Rows are points. Before rounding, the points of a table are all equally far from one centre. They may lie mostly on one side of it. Write the centre, to within rounding.
In the rows, 128 means zero.

Points:
[[ 95 184  84]
 [ 94 151  71]
 [ 61 182 118]
 [109 162  73]
 [ 54 130 119]
 [134 186 100]]
Centre: [103 150 124]

Points:
[[ 46 179 102 149  84 127  80 130 112 149 152]
 [ 94 179  35 197 180 161 108 136 130 157 138]
 [139 166 154 128  54 115 128 114 136 118  60]
 [ 58 202  65 159 163 172 122 130 114  86  80]
 [ 73 166  37 152 152 187 105 117 126 103  62]
 [ 84 170 104 203  49 151 154 146 166 134 116]
 [ 54 148  86 151 129 100 131 148 172  76  97]
 [154 196  85 235 130 101 143 122 150 121 138]
 [114 147  53 138  54 129 142 110 116  84  58]
 [180 172 138 193 119 174 160 101 132 187  97]
 [187 179  95 180 116 161 115 108 180 174 145]
 [ 78 209  88 176 127 114 163 130 116 184 147]
 [158 194  91 203  88 190 114 175  91 160 104]
 [111 123 119 141  94 173 116 219 125  92 134]
 [101 199  62 197  87 131 163 166 104 170 137]]
Centre: [125 151 101 157 124 145 126 127 119 125 113]

Points, 25 rows:
[[181 158 150 116 165 108 130 122  98  79 118  56  74  91 131 111 151  98
  114  70]
 [202 143 102  99  98  67 103  31 123 123 144 111 126  59 130  29 128 124
  154 111]
 [164 112  71  68 101  77 111 141 139  96  61 161 130 116  93 131 100  98
   89 126]
 [121 146  86  98  68 148 133 103  98  82 134  89 103 127 175 109 106 171
  200 122]
 [161 215  38 147 159  64 157 144 149 122  97  93 128  46 138 109 113 147
  178 156]
 [167  76  67 113 162 177 117 149 134 161 108 116 117  68  91  65 101 130
  166 112]
 [160 189  13  55 182 103 166  59 166 137  93 139 139  81 131  80 116  88
  175 181]
 [197 154 113 130  86 185 128  81 105 121 112 159 211  66 186 112 135 148
  156 171]
 [147 107  84 124 159  64  80  88  56 162 121 129 171  72 173 124  94 166
  125  80]
 [169 142 110 139 165 114 150  82  60 111  97 193 150  50 223 115  98 102
   95 110]
 [151 200  75 129 141 123  65 115  82 112 110 155  77  38 172 105 133 158
  168  76]
 [108 134  78 116 161  57  91  80  92 127 109  89 197  33 107  88 151 177
   81 128]
 [201 114  84 102 175 139 109  82 182 109 162  36 143  84 156 113 116 134
  123  94]
 [177 220  39 163 179 161 112 136 125 118 118  69 141  67 147  72 132 112
  149  79]
 [184 129  68 152 156 130 173  49 129 160 130 135 213 103 144 132 123 189
  159  72]
 [115 137  44  71 131 116 128  86  79 136  27 131 126  33 176 102 152 125
  161 112]
 [161 152  66 146 153 149  68  58 106  95 138 107 132  91 196  67 140 112
   86  48]
 [112 187  44  68 148 140 173  94 104 168  74  86 174  70 184 140  75 169
  136 126]
 [170 181  37 127 108 136 131 117  61 166 150 119 175  33 149  87 108 108
  146  72]
 [176 157  60  69 126 127 131 143  94 158 135 108  69  63 141 129 136 141
  170  58]
 [148 109  79 102 175 121  51  83 133 161 127 111  84  77 201  78 127 184
  142 128]
 [104  69 104 113 138 131 148 158 108  99 159 124 211  80 124  87 147 175
  147 129]
 [156 133  53 151  78 132 201 119  99 122 183 108 140  77 169 137 165 115
  118 136]
 [145 192  90  28 160 109 167  70  84 129 100 102 190  21 166 110 146 107
  178 116]
 [185 199  63 170 181 109  83 118 141 106 184 144 166  78 138  30 140 130
  123 169]]
Centre: [141 161  93 107 154 124 134  94 121 121 122 133 143  99 136 101 133 130
 127 130]

Points, 31 rows:
[[115  84 118 156 142  87 150 192 163  83 144 149  59  91  63  75  98 155
   67 147 108 130 182 116]
 [170 147 128 148 187  94 176 151 238 104 145  92  64 100 109 120 128 184
  140 102 148 165 185 116]
 [169 128  94 100 191 129 207 126 110  73 143 121  49 108 137  89 167 163
  104 107 161 193  72 101]
 [153  93 125 185 158 146  91 159 213 106 105 115  93 145 120 166 228 179
  137 128 161 197 172 132]
 [146  75  91 184 226 163 175 177 147  93 132 136 119 103 121 112 153 191
  139 116 165 210 184 134]
 [150 138 118 154 169 132 211 100 150 114 125 123  93 153 132 105  67 124
  165 108 108 121 186 122]
 [203 106 105 126 148 121 153 176 211 118 153 162 152 127  50 149 136 181
  202 103 113 178 114 103]
 [163  93 127  90 179 102 212 120 163 107 146 143 127 134  95 115  60 212
  113  93 148 201 101 158]
 [118 149 108 159 109 100  87 206 112  95 110 113 119 141  62 122 144 117
   82 111 198 142 125 106]
 [112  61  90 141 183  86 192 142 134 132 160 143 106  83 109  91 148 103
   80  76 132 180 168 198]
 [101  95  33  91 185 137 164 128 147 162 133 103 112 121  71  58 121 164
   99  76 175 153 142  97]
 [162  52  78 120 142  98 146 184 247 168 129 122 111 172  71 125 163 182
   87 107 170 154 113 183]
 [130  85  65 160 195 136 173 129 148 130 136 140  78 144 117  27 171 147
   61 120 161 144 176 111]
 [107 104 107  75 182 197 133 149 183  99 140  68  27 109  93 127 130 145
  117 116 123 165 152 134]
 [155 108  96  82 102 184 118 146 153 133 177 149 112 154  88 195 223 170
  128 161 136 171 119 171]
 [115  99  72 159 156 162 161 185 202 109 146 122 103 178 129  84 132  69
   71  81 120 212 146 153]
 [169 181 102 149 175 136 169 174 198  98 130 186 122 158  99 139 131 181
  143 117 147 149 153 186]
 [117 153 184 159 210 135 150 121 190 154 113  88 109 154 185 127 130 157
  130  98 143 170 159 123]
 [151  99  35 133 193  91 242 147 166 160 148 116  54 133 112 139 120 149
  128 169 111 219 103  92]
 [142 148 101 132 157  96 143 185  82 143 165 156  96  93 118 130 171 249
  151  73 110 150 103 184]
 [105 114  72 139 203 120 147 231 123  80 119 144  77 183  97  77 189 191
  127 143 139 154 121  79]
 [120  93  80 127 136 144 211 153 221 147  99 129  84 140 105 115 190  89
  132 140 137 217 124 184]
 [122  85 105 160 169 153 123 186 155 107 151 148 182 139  98 135 101 181
  141  64  92 129 150  54]
 [131 101  84 183 169 170 135 168 176 137 134 172 107 156  91 112 144 118
   24  97 171 164 130  77]
 [119  97 119 132 135 198 155 139 187 159  85 107  57 103 138 134 147 152
  163  99  87 141 213  75]
 [133 100  58  69 192  94 171 169 176  89 127 148  83 148 138  84 119 136
  149  81 198 148 191 156]
 [ 82 114  92 103 154  83 155 206 211  54 100 106  87 166  80 112  96 130
  122 101 136 184 135  94]
 [129  96  98 122 157 170 153 120 151  53 153 217 122 138  94 136 171 170
   86  99 120 129 124 131]
 [116 127 122 117 156 115 166 152 169 161 153 198  74 112 142  77 175 125
  140 219 184 197 124  90]
 [128  33  71 122  60 101  81  83 169 119 109 130 108 157 143  99 127 122
  104 155 147 160  99  68]
 [137  90  53 134 166 109 123 196 182  81 129 154  85 167 157 171 100 186
  129 125 182 107 189 171]]
Centre: [143  96 102 121 127 111 140 165 143 145 135 133  94 141 137 127 139 159
 122 119 125 176 135 117]

Points, 27 rows:
[[ 93  82 100 132  89 151  89 128  34 151  89 117 180  96 120 148 154 154
  161  99 174  29 130 188]
 [100 118  81 128 121 151 130 131  29 155 115 114 157 118 164 120 163 157
  116 114 148   7 140 145]
 [139 140  70 130  77 140 136 129 117 149 115 130 114 138 177 193 164 189
  141 147 168  31 107 164]
 [109 112  95 165 101 146  78 127  39 157 126 136 138 150 174 172 198 171
  149  84 137  27  80 163]
 [104 121  78 146 111 132 100 131  78 138  87 116 158 120 178 189 168 200
  147 177 175  50  83 184]
 [171  87  70 125 134 106 123 138  56 145  85 137 121  90 174 178 149 164
  151 109 149  46 111 178]
 [117 131 100 154 112 137 100 100  46 188  67 137 149 141 184 171 147 163
  134 136 178  94 129 169]
 [115  94  90 146 146 138  98 146  50 138  71 113 184  79 192 175 177 179
  137 155 159  41 130 133]
 [137 131  87 180 113 157  76 112  66 186 106 147 119 108 159 171 117 145
  195 119 177  69 131 185]
 [115 131  76 133  90 121 126 114  68 154  82 139 150  92 177 160 171 142
  140 126 184  81 115 182]
 [154 124  93 127 156  94  96 153  77 151  93 127 144 112 196 218 146 190
  147 131 161  37  97 133]
 [103  98  68 171 108 134 133 153  43 135 111 106 157 113 152 164 188 202
  148 126 156  57 119 162]
 [136 101  84 153 132 102  73 113  40 143  76  89 154  84 183 124 142 181
  162 153 133  44 113 148]
 [151 114 116 165  80 110  74 147  48 121  82 132 162 124 180 161 174 148
  169 138 196  24 118 172]
 [103 107  78 164 112 140  71 117  49 135  82 126 140 102 195 174 184 175
  155 147 131  74 119 165]
 [124 129  95 131 117 138  84 130  40 130 120 163 178  85 185 160 165 168
  164 156 153  70  56 174]
 [ 78  83  72 144 164 118 118 121  54 150  88 130 142 124 190 140 181 182
  138 130 169  50 111 182]
 [100 105  71 143 163 102  98 145  51 122 108 129 180 145 184 150 169 167
  108 138 136  51 143 158]
 [147 131  79 153  91  87 101 131  77 160  80 136 142  91 166 153 174 141
  137 133 159 113 116 161]
 [148 136  87 145 139 125 118 100  47 159 103 136 113 148 167 154 161 185
  173 111 163  77 112 158]
 [130 110  60 156 105  96  66 140  60 152  87 129 161  84 182 157 178 201
  148 131 141  48 126 143]
 [111  98  90 161 114 111  91 118  44 127  52 129 129 125 187 166 142 194
  183 116 154  69 105 160]
 [114  87  62 139 149 144  73 125  31 135  95 132 130 149 162 171 153 197
  138 131 166  45  98 169]
 [147 131  98 138 145 109  85 115  77 160  69 144 140 106 166 161 169 182
  151 149 170  40 149 184]
 [134 107  98 166 130 117  53 120  30 124  88 112 136 124 177 180 126 164
  118 168 156  81  91 137]
 [121 126 122 171  68  87  98 124  60 130  80 118 151 126 215 160 153 175
  164 132 158  40 131 177]
 [132  83 103 143 151 141  91 137  76 140  53 104 181 114 184 155 205 157
  135 150 176 100  67 160]]
Centre: [124  75 140 139 114 147  86 158 121 156 129 127 151 125 172 128 124 166
 139 120 154  67 105 144]

Points:
[[120 177  74 149 111 144 188 114 112 121 119 100 128  93 167  98 132 172
   96 147 141 116  96 124]
 [150 160 122  75  71 128 165 109  85 116 149  87 137 129  73  88 150 138
   79 124 161 131  57 143]
 [104 176 139 139  54 126 174  63 110  91 149  62 114 127  58  63 112 134
  117 144 122 138  83 119]
 [124 187  86 123  64  66 211 131 113 159 165 127 178 125 128  52 122 179
  110 104 150 144 110 109]
 [186 183  94 112  42  90 183 127 114 118 121 100 183  95 117 110 130 173
  143 125 148 124  59 116]
 [153 168  69 138  43  75 157 123 132 129 103 152 192 120 109  59 146 104
   71 209 144 122  69 180]
 [144 174 133 113  27 124 199 144 120 124 120 112 149 133 112 137 130 125
  141 142 136 161  28 124]
 [175 205 141 120  35  99 178 138  95 107 102  64 169 152  98  86 156 150
  114 195 132 119 105 142]
 [131 131  73 146  53  99 176 159 143  99 176  98 136 174  98  20 107 138
   94 171 137 181 100  89]
 [111 112 100 185  43  73 133 123 113  78 151 103 120 102 119 107 114 109
  102  89 149 133  80 166]
 [137 151 109 150  49 122 147 143 121  67 145 116 157  86 117  48 209 110
   80 164 138 113  93 129]
 [104 154 102 124  20  61 170 116 148 147 138  88  92 118  64 127 153 136
  154 138 153 146  75  93]
 [113 138 113 119  71 128 154 150 159 120  85  64 193  93  78 104 148 178
  105 127 195 141  63 129]
 [151 187 116 111  83  67 204 147  97  89 127 117 159 109  71  59  67 114
  107 175 180 177 101 130]
 [126  99  89 145  55 138 171 114 180 167 126 103 160  76 108 106 110 129
  135 142 134 131  47 167]
 [150 122 177 142  85  91 154 150 123 128 143 113 149 157  64  41 140 163
  207 124 152 156  87 104]
 [123 149 139  71  76  90 165 157 104 111 155 125 149 151  88  78 140 140
   87 105 107 180 151 110]
 [ 87 128  85 168  46 141 169 181  98 151 175  74 185  79 109 104 103 120
  153 138 177 146 110 142]
 [166 114 120 158  49 115 152 123 171  86 104 129 148 152 132 120 111  71
  144 167 182 162  57 164]
 [107 182  70 114  93  74 176 168 139 146 135  76 140 168 105  33 151  98
  109 188 161 151  66 171]
 [140 101  86 122  41  60 181 111 159  87 133  96 195 114  88 113 141 168
  169 140 137 173 113 122]
 [150 142 135 134  41 106 186  97  65 108 162  92 136 116  98 106 103 135
  155 181 130  83  89  85]
 [ 93 155  79 128  31  56 117 147  97  88  79 114 153 140  97 137 166 146
   77 185 137 119 106 117]
 [156 215 132 148  28 101 150 143 174 149 147  55 166  99  93  89 148 132
   94 144 159 122  67 162]
 [123 124 136  71  75 105  96 151 146 133 125 101 146 100 108  26 178 130
  121 195 112 143  61  90]
 [ 66 141  77 108  68  45 173  90 143 141 149  37 140 125  69  76 146 151
  133 157 139 134 119 126]
 [107 184  86 162   7  58 156  71 146 145 149 103 161 108 141  48 149 134
  118 134 139 130  54 106]
 [ 90 205  75 183  58 100 158 135 167 142 149 108 178 105  47 119 142 102
  131 200 135 169  52 134]]
Centre: [119 149 122 146  82  93 129 127 130 136 133 112 166 131 107  87 124 121
 125 164 150 141 107 120]

Points (29 x 24):
[[164 155 114 111 149  38 153  89 152 129 192 160 109 159  17 115 116 167
  102  53 113 171 126 140]
 [124 150 163  57 167  89 139  72 168 144 194 160  93 168  45 106 138 120
  120  94 151 179 185 164]
 [ 80 166 139  50  99  88 148  76 197 117 221 170 139 143  88  77 148 113
   85 108 100 162 174 130]
 [121 149 133  52  96  11 147 118 106 151 156 186 159 123  89 104 123 128
  155  76 142 152 133 123]
 [ 99 145 103  50 141  50 161  83 172 130 196 162 104 159  59  63 114 103
   73  77 139 159 134 177]
 [152 177 156  58 143  72 131 106 161  85 174 156 142  97  16 151  72 115
   84 100 120 163 160 169]
 [125 163 136  75 157  48 142 117 122 106 201 154  91 176 127  89 107 139
  152  76 139 193 131 107]
 [112 165 105  92 127  47 161  99 138 113 186 161 161  92  99  91  99 152
  124  91 152 180 171 199]
 [133 131 148  91 112  37 134 138 117 129 183 138 116 149  56 108 104  23
   93  71 139 199 143 151]
 [149 166 159  75  56  46 155  92 150 124 176 145 164 145  73 107  98 122
  128  65 165 182 134 176]
 [120 213 124  75 141  48 187  79 188 117 212 122 130 149  55  95  92 131
  139 105 115 148 117 155]
 [101 146  97 113  77  81 169 138 173 143 221 177  98 135  62  91 122 119
  100  63 122 188 139 177]
 [108 185  91 110 124  25 159 128 179 116 198 110 131 143  61  87 153  99
  151  70 170 167 131 156]
 [162 213 166  54 115  58 170 117 165 104 178 134 150 143  83 108 115 137
  110  80 124 187 158 170]
 [152 158 147  69  89  88 155 106 162 108 212 132  99 151  77  91 144  91
   72  94 133 226 134 139]
 [151 137 112  59 156  47 166  96 136  86 190 134 161 155  67  92  85  85
   72 111 106 160 140 188]
 [117 104  73 110 115  58 137 160 104 170 187 162 132 151 112 130  91 105
  133  91 163 149 144 171]
 [138 188 149  94 166  50 169 116 171 124 207 196 154 120  92 144 104 139
  143  74 129 182 170 170]
 [122 140  98  82 163  45 204  96 178 118 226 128 123 113  63 144 155 100
  137  88 134 180 137 177]
 [150 157 175  77  97  35 149 103 179 167 193 147 141 174 101 110 106  82
  118 138 123 187  98 109]
 [146 140 111  90 110  95 175  81 129 125 159 135 132  92 101 116  90  72
  149  73 193 195 139 178]
 [124 213 152  61 153  46 145 105 146 127 196 165 107 161  56 151  98  96
   88  88  87 172 111 212]
 [106 153  36 122  95  44 128 106 124  90 205 156 155 148  58 150 128  73
   93 106 160 184 132 174]
 [123 119 105 101 149  73 147 108 118 128 179 152 114 174  23 174  84 116
  135  36 123 142 153 204]
 [155 206 154  80 116  66 111 123 159  90 206 192 121 124  57 164 114  82
  143  89  92 185 133 188]
 [151 174 125 111 121  84 151  84 116 121 218 156 147 160  76  98 173 106
  106  74 120 225 113 188]
 [143 176 131  77 127  54 182 100 191  66 146 138 181 155  94 102  86 122
  132  77 175 177 109 137]
 [117 139 175  86 152  87 173 122 173 115 160 138  91  97  50  75 127  92
  109  64 146 179 101  84]
 [100 175  90  99 112   7 139  51 148 143 171 130 128 202  67 108  94 122
  132  95 112 119 173 130]]
Centre: [103 152 126 113 125  89 135  98 148 115 149 146 129 141  89 145 127 102
 111  98 116 149 124 137]
